Each wall is flat, endless, passes through zero and stands at right angles to its row. A trip goes straight from one point to another. List the walls that it crosses, first one first.
In the rows, 128 means zero.

Walls:
(1): [167 135 101]
(2): [109 105 110]
(3): [139 100  90]
(4): [137 134  70]
(5): [ 57 158 136]
(6): [144 143 147]
(7): [154 177 136]
(8): [134  78 102]
(9): [138 147  97]
Trips:
[163 119 143] to [137 115 125] -> 7, 4, 2, 6
[176 148 131] to [124 153  68] -> 3, 6, 2, 8, 5
[174  76 127] to [106  99 145] -> 4, 1, 5, 3

Walls:
(1): [ 95 170 156 132  91 121]
(2): [ 90 133 103 146 121 154]
(3): [108 103 116 102 107 114]
(4): [ 95 165  96  91  80 184]
(5): [143 140 142 182 160 130]
(6): [163 179 121 143 133 163]
(7): [ 90 130 150 117 142  84]
(8): [111 116  77 120 146 133]
Trips:
[133 108 116  87 136  79] to [115  92 112 143 142 113] -> 2, 5
[164 102  97 140 117 167] to [ 93 102 111 107 129 121] -> 5, 3, 6, 7
[109 165  75 170 160 122] to [174 168 142 186 115 138] -> 4, 1, 8, 2
[117 146  85  75  99 135] to [ 74 126 122  91  98 155] -> 6, 7
[154 126 177 201 107 130] to [108 135 108 118 101  88] -> 7, 6, 3, 5, 2, 4, 8
[199 127 125 126 126 140] to [105 165  93 148 164 123] -> 8, 2, 4, 7, 1

Walls:
(1): [140 108 159 145  94 136 143  85 169]
(2): [126 190 120 146 144 145 128 105 105]
(3): [115 164 154 227 107 118 129 197  95]
(4): [162 102 122 143 130 178 110 197 147]
(5): [ 67 115 118  81 108 129 131  94 174]
(6): [131 130 138 143 160 102 157  98 135]
Trips:
[130 159 108 101 125 102 157 105 105] to [125 120 106  96 147 105  53 126  93] -> 6, 5, 2
[127  94 118 169 169 206 137 165 112] to [102 142 125 181 174  98 107 116 145] -> 6, 4
[137 135 128 153 144 138 116 122 160] to [106 115 147 189  50 152 111  66  72] -> 4, 6

Walls:
(1): [123 184 151 148 102 147 121 132 143 157  99 162 168 116]
(2): [135 119 105 173 133  88 147 118 120 149 168 153 130  74]
(3): [154 180 117 106  81 118 140  87 146  95 164  95 205 119]
(4): [134 148 120 131 117 142  97  99 101 123 129 118 156 116]
(5): [135 118 110 180  64 184 107 206 165 120 162 105 107 122]
(6): [113 119 144 142 121 136 146 149 113 141 115 114 135 126]
(7): [115 101 184 130 147 133 131 102 129 168 122 144 218 195]
Trips:
[129 163 114 187 144 129 115 114  91  93 130 156 120 132] to [105 106 133 160 165 101  84 143 109  93 147 171 135 125] -> 1, 7
[ 98 172 133 121 144 106 119 107  86 115 131  73  60 193] to [ 87 117  87 153 129 122 140 152 105 124  81 110 164 141] -> 6, 7, 1, 5
[ 95 160 153 141 132  95 152 120 174 202 107 160 115  85] to [143  82 154 104  88 122 186 179 140 182  92 126 127 140] -> 5, 2

Walls:
(1): [157 103 165 146 125 141 108 140 117  67 109  74  78 136 156 110 118 168
 150 144]
(2): [142 126 130 126 130 184 147 165 118 133  81 171 138  34 132 125 182 125
 182 136]
(3): [120  84 102 101 126 151 139 146  43 142 115 122  99 103  80 129 130 136
 112  58]
(4): [144 102 135  97 104 155 124 124 106 137 125  89 124 132 146 183 144 128
 164 120]
(5): [102 130 144 107  96 186 155 209 122 128 144 145 141 146  65 171 149 107
  77 126]
(6): [113 138 131 105 126 152 157 156 165 111  64 141 220 115 159  81 150 144
 200 194]
(7): [162 139  71 129 137 168 134 125 104 103 153 145 103 117 168 156 109 115
 192 140]
(8): [154 150 195 165 161 122 168 150 104 122 169 114 138  94 120 104 140 130
 207  74]
(9): [165 137 131 103 112 119 137 151 153 103 112 154  89 109 159 131  53 130
 158 167]
(10): [135 132  78 107 178 106 133 142 118  75 136 140 122 106 113 118 120 120
 152 127]
Trips:
[130 138 110 136 115 151 157  84 137 157 126 100 146  85 149 184 116 130
 136 161] to [131 102  97  73 135 153 141  77 161  91 149 152 110 137 118 123 178 137
 134 136] -> 10, 9
[144 100 117 146 163 141  84 143 150 117 118  75 118 119 193 135  81 165
  97 110] to [120 147 112 116 189 174 107 138 153 170 176 156 124 138 136 165 165 147
  98 146] -> 9, 5, 1, 4, 2

Walls:
(1): [183 136 119 113 139 133  89 113 128 124  74 153  95 116  73 182 107 159
 138  91 166 108 106 141 145 148 170 147 121 151 130 114]
(2): [125 139 134 121 135 158 125 126 148 144 166 134 130 178 132 155 128  93
  72  90 113 125 132 145 124 150 100 148 138 126  74  66]
(3): [163 157 174 129 164 202 123  74 116 205 123 122 147 116  91 109 111 119
 130 134 146 135 177 120 103 124 144 128 135 145  72 101]
(4): [120 125  89 100 151 128 151 137 155 148 124 131 117 150 146 121 130 127
 106 133 128 145 100 179  68  70 125 126 110 136 115 140]
(5): [116 160 100 107 124  62 157  87 187 124 144 193 136 100  68 113  80 112
 147 115 143  91  74  92 134 136  89 164 170 150 114 161]
(6): [147  96 119 136 119 128  84 112  92 112 175 139 140 145  79 119 144 111
 155  90 103 205 154 166 141 174  91 167  65 173 138 129]
(7): [138 146 130 128  85 122 128 165 198 195 130 113  96  47 103 137 195 157
 153 160 127 122 149 103 158 117  93 123 133 194 113 133]
Trips:
[177 125 139 101 159 151 149 136 142 151 112 142  91 121 134 155 104 150
 113 126 149 110 213 182  75 115 175  82 202 111  88  96] to [115 115 113 108 177 166 123  98 145 148 118 131 159 153 127 137  92 164
 144 135 120 138 138 105  41 128  59 129 163 141 119 100] -> 5, 1
[129  91 142  72 136 156 136 181  86 110 152 121 141 101 107  42 138 107
 133  85 138 156 114  63 136 139 164  99 114 177 194 148] to [107 100 113 128 107 126 124 135 124  93  94  61 110  80  89 107 108 158
 153 132 134 157  80  96 156 116 110 151 186 171 130 132] -> 7, 5, 1, 6
[116 128 117 135 135 143 176 144 168  89 113 107 169 107 156 151  62  99
 138 156  94 135 113  90 178 119  92 134  92 103  96  88] to [104 189  88  90 107 137 144 109 143 145  84 175 132  95 139  76 102 181
 153 127 170  93  78 148 145 129 120 130 154 111 169 128] -> 2, 7, 4, 1
[152 142 136 155 124 135  94 109 171  95 170 165 134 135 115 136 109  86
 132  80  93 119 108 145 156 169 107 147 116 135 117 144] to [112 131 137 119 178 126 122 100 113 146 143  95 148 131 136 148 106 119
 101 103  98 120 174 103 143 126 123 154 143 165 127 133] -> 3, 1, 5
[ 98 166 163 143 103  96 100 133 175 162 101 139 151  86 110 108 182 121
 147  94 131 106 149 110 164 122 111 147 131 135 124 108] to [162 148 113 108 111 133 102 104 131 127 167 132 153 156 118 111  85 149
 100  72 134 116 136 107  66 124  72  99 144 100 135 119] -> 2, 1, 6, 7, 4

Walls:
(1): [158 108  58 160 115 166 122 122 129 119  92 117 139  90 141 138 111  76
 156  91 112 134 118  94 121 126 121 118 112 102 123 129 131 132 101 127
  80 105 110 134 155 107 147 201 106 133 124 127]
(2): [118 128 181 121 118 155 166  82 126 103 159 112 117 161 117 153 104 163
 110 190  89 112 151 148 117  98  77 126 136 124 144 147 116 111 140  94
 186  87 122 113 150  82  65 150 113 122 143  81]
(3): [185 138 138 101 152 105 160 128 113 144 113 144 160 125 156 131 134  98
 132 162 141 126 145 103 117 120 183  87 113 117 116  90 108 126 159 140
 108 171 134 149 117 150 133  94 180 108 110 175]
(4): [135 132  99 132 129 132 183 107 200 133 146 133 113 133 129 161  69 152
 164  80 106 110  84 166 104 134 120 162 101 101 124 138 110 150  93 125
 140  76 106 139 161 116 149 132 123 146 127 156]
(5): [143 130 147 147 108 140  92  86 143 113 126  99 103  70  79 118 133 160
 147 113 165 131  84 151 187 104 152 126  97 199 150 140 139 113  95 101
 184 135 113 142 121 134  62 120 104 119 143 166]
(6): [144 190 146 122  68 100 178 165 115 137 139 158 128  97 103 114 121 141
 137  95 173 152 173 120 134 140  98 112 196 188 130 126 140 116 129 122
 113 115 135 166 143 166  95 153  75 141 137 179]
(7): [ 74  76 117 117 140 118 163 108 108 120 137  95 138 122 147  98 100 121
 129 119 156 116 114 106 128 108 137 190 150  89 153 148 140 126 160 131
 151  98 139 149  89 135 122 149  97  87 140  83]
(8): [ 98  99 105 119 132  84 129 124 158 164 124  91 158 102 141  95 157 128
 175  69  90 104 119 120 122 180 121 128 158 145 108  65 103 106 126 155
 140 138 146 169 111  71 149 110 117  99 160 166]
(9): [121 120 183 142  93 215 135 153 133 122 110 135 160 137 136 130 117 183
 138 116 123 129 132 134 147 116 133 138 120 173 112 155  97 110 209 179
 113 117 127  94 111 121 160  76 112 129 167 110]
(10): [121 114 131 172 145 114 184  87  97 124 207 108  84  90 161 161 140 136
 153 118 158 150 145 172 168 143 109 187 114 107 108 156  96 162 154 148
 103 130 129 115 165  76 133 129  78 126 104  86]
(11): [ 99 108 177 125 117 108 127 123 125  92 134 152  89 143 151 142 154 155
 139 167 162 114  94 191 149 190 158 158 152  97 144  69 169 137 207 115
 139 122 167 160  87 118 136 121 136 113 112 114]
(12): [152 156 101  60 153  84 144 142  95 182 138  93 156 136 137 166 131 149
 191  73  63 127 112 110 100 134 113 154 156  98 135 159 101 112 141 155
 160 131 102 118 193 118 119 145 167 124 122  59]
Trips:
[150  97 103 157 119  99 133 102 139  54  75 105 119 125 119 167 112 143
 139 133 138 139 116 135 132 126 151 101 145 165 110  78 110 155 149 148
 112 191 116 110 140  92  95 155 122 178 167 105] to [126 102 133  73 120  94 170 113  68 128 141 152 153 140 115 142 144 109
 146 100  64 125 119  85 163 114 165 145 134  85 170 141 109  91 154 108
  91 169 149 132 176 169 150  86 120 181  89  83] -> 12, 2, 5, 8, 7, 9, 11, 1
[109 143 110 135 134 151 150 139 151 110  86 104 178 204 100 155 120 101
 107 141 143  52 126 154  84 117 184 106 191 113 161  96 141  89 136 159
  94 106 142 164 111  90 149 125 123 146 186 105] to [175 107 178 171 135  96 138 123 113 175 110 123 143 105 163 138 106 127
 105 126 107 170 131 167 129 100 115 133 132 104 110 118 189 145 134 126
 124  92 134 108 154 136 130 107 114  99  51 128] -> 8, 10, 9, 12, 7

Walls:
(1): [109 157 134 132 124 144 107 156  84 113  92 108  54 123  99 130  96 133
 135 125 159 123 131 135 167 169 178 169 113 150 121 157 132 110 188 103
 119 153 163 139 107 145  63 103  94 152 113  98]
(2): [149 130 134 134 135 138 112 104 127 133  88 136 166 130  85 142 190 116
 160 107 113  82 125 153 123 156 152 139 111 124 137  64 158 105 121 133
 182 133 131 149  78 179 110 144 113 156 125 173]
(3): [133 149  89 150 133 143 173 164  65 130 134 101 122 190  97 103  78 138
  75  72 194 135  88 138  95 148 157 146 101 155 163 145 100  93 139 140
 152 129 103  81 114  91  98 117  88 130  80 171]
(4): [109 137  71 158 111  84 142 133 151 161 162 120 111 113 102 101 103 114
 110 167 103 104 133 128  76 118 130 127 129 117 109 165 149 155 111 144
 100 150 145 174 144 147 136  86 142 105 137 157]
(5): [ 95 146 152 133 122 154  98 138  93 134 132 125 119  75 122 119 129 124
 156 129  98 162 132  77 143 164 200 171 136 147 190 126 145 119 134 124
 116 153 134 135 133 143 100 109 145 127  84 125]
(6): [130 157 126 155 133 128 118 145 141 120 145 121 140 118 104 128 149 100
 128 132 135 176 133 109 183 163 132  79 107 123 113 132 179  97 160 201
 192 131 115 174 129 115 162  61 125  86 115 139]
(7): [ 76 148 110 121 138 137 106 110 124  79 113 143  83 104  88 120  47 125
 124 119 107 129 125 107 136 119 125 141 176 151 121  71 106 102 100 129
 123  81 142 113 120 101 126 131  94 105 162 121]
(8): [136  82 123 142 126 135 110 128 129 132 130 152 113 115  77 115 113 138
 149 122 110 128 144 185 108 165 123  80 122  91 105 163 144 130 131 140
  81 127 144 158 164 156 131 127 162 153  79 166]
(9): [118 154 146 108 128 140  93 138 148 103 233 150 145  86 174 169  78 136
  75 148 152  98 183 108  96  65 134 100 154 128 142 107 162 146 100 135
  94 150 170 150 118 119 160 145 158 133 138 164]
Trips:
[106  84 188 175 131 128 145 145 120 101 118 130 153 138 144 105 132 169
 145 121  65 154 167  83 136  98 123 111 115 143 111 130 137  80 137 138
 111 132 107  91 133 115 112 124 172 200 131 107] to [166 120 143 115 139 160 166 137 201  93 140 116 193 148 128  97 161 132
 106 142 122 142 136 116 131 150 118 113 104 148 103  72 136  66 185 107
  95  47 132 126 152 130 134 127 189 169 123 126] -> 6, 5, 2
[132 169 127 100 147 150 141 182 101 131 138 145 160 142 148 115 157 184
 122 150 143 136 129 126  92 153 181 140  74 195 105 123 150 114 183 115
 135  87  84 186 142 163 136  61  83 128 110 101] to [134 146 123 101 116 161 161  97 167 182 113 182 177 103 140 148 100 139
  80 128 105 110 160 104 182 145 167 137  91 147 161 148 105 143 153 131
 110 128 104 143 113 131  95 127 136  83 136 156] -> 4, 9, 3, 1
[ 81  92 136 165 143 190 137  99 153 168 117  64 129 112 135 109 130 111
 129 109 143 143 153 182 174  94 100 133 142 144 122  90  53  96 175 140
 131 165 150 147 111 156 132  88 126 115 160 116] to [114 143  99 133 144 130 183 151  82 100 107 114  77  97 130 143  98 171
 173 101 144 118 151 112  99 142 159  97 124 105 129 180 139 116 139  49
 174 133 119 169 111 116 121 156  68 141 200 131] -> 3, 6, 2
[122 122 132 207 126  92 170 133 108 106 121 119 164 112 128 105 132 146
 224 173  99 142  70  91 106 126 152 144  96 115 130 169 105 140 102 151
 140 177 189 132 114 152 127  75  91  99 126 156] to [108 100  99  96 131 110 156 111 114 100 129 119 109 137 116  86 158 172
 136  91 113 127 198 108 125 129 156 107 105 108 121 152 132 109 126 138
  82 164 190 127 139 125 116 181  83 111 139 116] -> 3, 6, 2, 7, 9
[178 162 100 164  46 138 147  95 119  91 145 144 140  70 100 140  84 171
  88 131  73 177 134 122  91 134 101 163 140 144 168 101 138 121 113 112
 143  90 104 185 169 159 109 142 138 147  95 153] to [ 79 123 123 152 129 103 134 124 146 123 151 204 133 101 116 138 134 133
 130 125 181 143 155 106 125  96 170 115 160  71 133  98 109 109 111  95
 146 184 138 138 126 161 111 110 171 140  77  88] -> 3, 1, 7

Walls:
(1): [103 107 156  93 121  85  81 117  56 184 180 135 127 153  94 164 124  90
 165 120 138 132 186 159 161 128 163 102 173 141 197 158 111 136 122  75
  85  77 189 110 139 150 114 110 147 157 139 160]
(2): [ 85 165  69 117 152 100 147  92 112  79 126 163 134 122 144 141 144 173
 179 158 110 115  97 156 129  98 127 168 129 156 121 111 152 145 120  57
 197  91 111 153 109 143  85 119 139 171 141  89]
(3): [101 123 142 187 133 136 125 166 126 146  69  85  81 165 124  84 154  87
 119 142 117 140 137  81 126 196 128 141 128 142 103 170 131 104 103 152
 151  98 140 119 123 146 148  90  51 138 148 119]
(4): [124 141 118 165 147 126 129 112 154 137 114 123 159 107 165 143 179 137
 152 143 141 156 142 136 139 125 154 144 169 105 128  99 140 119 166  86
 124 105 153 128 175 137 151 101 101 137 112 122]
(5): [127 162  64 112  90  92  96 110 105 133 145 135 148 130 101 109  85 122
 110 170 122 126 129  98 128 173 117 160  89  92 130 144 123  78 179 143
 152 128 150 151  94 122 127 102 176 112 136 156]
(6): [181 114 151 107 134 124 145 162 120 172 148 136 157 141 128 133 129 106
 143 112 122 137 102 121 135 153 133  84 150  88 136 124  74 107 129  90
 133  63 108 110 136 110 145 113 132 123 108 146]
Trips:
[141  66 159 149 172 122 150 132 178  97  95 140 137 153 152  82 104  93
 116 137 128 138 142 136 150 125 150 168 132 183 124  69  93 116 120 133
 131 130 120  38  93 138  78 145 141 151 165 127] to [158 109 128 126 123  64  83  89 107 111 135 107 188  97  97 172 147 123
 167 152  79 152  92 127 180 113 140 104 130 177  84 176 121 110 133 120
 145 118  98 127 122 118 140 170  78 147 140 161] -> 6, 1, 4, 3, 5
[ 75 149 150 111  96 126 134  80 123  99 126  91 123 185 167  98 173 139
 169 138 164 168 176 189  97 126 142 144 135 116  90 128 129 103 129 144
 113 136 179 171 180 172 123 139 135 186 163 103] to [113 144 122 108 173  79 127  93 103 118 136  84 147 182  94 185 114  68
 124 129  96 127  89 143 137 164 154 149 145 125 205 138 115 131 181 104
 148 158  86 132  93 143 118 167 133 122 122 181] -> 5, 3, 4, 6
[ 92 138 116 118 176 129 127 123  95 127 146 105  96  96 104 177 129 136
 117 118 145 137 179 142 127 125 106 140  95 104 103 131  94 178 109 125
 119 140 102 118 147 188 102 128 126 134  19 112] to [125 113 181 147 147 123 106 126 144 142 125 133 205 106  79 119 181  72
 143 121 107 118 137 148 134 123 142 124  96  81 125  92 130 142  86 122
 129 106 103 103 133 107 127  79 200 119 122  87] -> 4, 6, 2
[125 118  48 116 110 159 132  96 143 126 116  72 128 100 198 123 148 145
 152 147 125 147 138 131 159  91 109 140 114 146 102 146 153 135 132 105
 109 112 157 129 140 187  57 103 131  97 118  82] to [136  71 117 103 135 105 150 125 121 127 173  60 126 131 135 182  96 122
 152 163 111 104 119 107  95 109 134 137 162 111 115 109 132  80 160 133
 132 134 114 118 189 120 111 135  68  95 159  77] -> 6, 2
[ 90  97 139 132 125 130 188 113 133 136 171 187 162 113 141 133 173 107
 105  84 106  63  63  70 106 109 161 124  75 135  89 119 135 133 191 116
  99 121 184 115 107 187 150 161  84  78 111 116] to [106 141  56  95 128 116 114  77 196 131 181 172 169 145 170 111 139 133
 193 126 123 110 121 171 126 142 167  89 133  66 138  89 112 158 103 138
  99 139 146 121 148 139 108 128 165 101 138 116] -> 2, 5, 1

Walls:
(1): [114 123 110 114 114 126  83 151 136 146 118  95 146  82 115 119 136 116
 119 147 114 174 107 151 102 170  91 132 121  90 106 128 141 177 104 142
 127  92 133 124 113 121 111 114 114  77 149 154]
(2): [141 108 137  86 145 133 123 173 126 143  81 161  87 129  97 146 127 133
 138 132  62 132 129 144  92  91 128 103 153 165 130 127 168  61 130 188
 122 137  82 117 109 116 101 120 134 144 120 115]
(3): [149 138 123 152 110 104 128 112 125  92 150 149 101 135 119 144 143 149
 140 126 121 116  83 147 114 153 100  86 160 107  92 201 131  50 117 116
 132 104  94 130 120 148  74 143  88 133 118 141]
(4): [ 91 117  94 112 182 122 156 146  72 101  82 124 143 160  64 138  90 131
 165 145 156 167 110 126 130 149 154  85 164 135 135 165 197 145 116 138
 160 179  95 163 110 149 204 121 120 135 145 110]
(5): [110 135 152 151 104 134 117 146  49 114 115  88 120 159 181 139 143 100
 119 150 153  98 101  91 123 103 107 161 163  89  99  64 111 142  95 147
  95 150 157  89 111 159 127 100 119 148 120  66]
(6): [ 80  93  81 135 135 183  93 142 142 138 121 100 127 151 132  84 123 114
 143 144 111 148 101 151 150 164 114 100  97  68 127 188 141 161 184 126
 101 132 124 133  99 164 150 127 141  88 120 126]
(7): [ 85 117 144 148 164 110 113 123 116 152 145  96 106 146 141 168 161 125
 122 183 148 149 141 181 160 135 134 188  85 144 163 113 113 187 155 132
 151 167 100 110 108  74 119  82 146 105 123 129]
(8): [109 140 101 168 122 139 164  97  95 168 140 107 114 135  56  92 123 103
 128 130 127 147 156 119 126 160 110 119 170 136  89  84 116 103 149 129
 159 141  91 145 176  84 108 114 116 105 155 128]
(9): [ 93  58 132 139 132 132 105 145 194 204  84 107 114 161 118 195 136 153
 131  97 140 138  77 157 156  61 153 115 135 122 125 159 141 148 144 119
  62  70 139 110 100 146  91 117 114 136 155 126]
(10): [148 129 157 182 146  89  97  96 139 158 149 149 112 165  45 134 148 144
 181 125 143  62 141 142 129 165 130 128 143 148 115  98 121 132 138 151
  69 164 174 165 148 180 154 173  86 129 122 141]
(11): [154 157 132 166 143 142  98 122 198 140 132 107 149 117 114 147 131 137
 108 139 150 155 126 127 173 154 102 125 104 136 118 110 156 130 159  94
 135 149  97  67  80 116 134  77 133  82 152 125]
(12): [196 174  95  99 122  88 181 126  80 154 124 141 128 146 146 116 103 109
 126 156  95  85 130  64 152 155 133 105 113 104 128 115 136 149  96 156
 170 131 191  99 115 127 108 150 141 133 129 105]
Trips:
[162  96 145 134  99 128 127 168 164 147 120  93  73 116 123 116 151 160
 115 111 111  84 176 146 132 176 127  90 133 129 142  85 126 140 105  92
 128  93 126 138 170 152  79 120 172  90  90 197] to [155 135  88 129 133 169 130 139 155 120 143  76 103 105 115 135 133 174
 166 155 129 154 120 158 162  95 196 203 150 168 102 149 137 114 121 164
 116  72 125 105 182 131 110 101 142 131 140 151] -> 7, 10, 3
[152 120  97 193  78 183 100 110 114 117  98  98 117 151 118  97 120  95
 142 111 138 125 144 123 157 142 123 148 131 155 145  71 133 147 133  82
  90 171 142 133  94 114 126 161 114  96 157  70] to [103 172 117 172 105 125 112 109  90 168  96 128 119 117 141 145  77  79
 111 109  92 139 154 113 102 151 117  75 123 104  93 136 141 141 102 120
 158  73 126  81 111 109 121 107 104 149 118 120] -> 12, 1, 7, 10, 3, 2
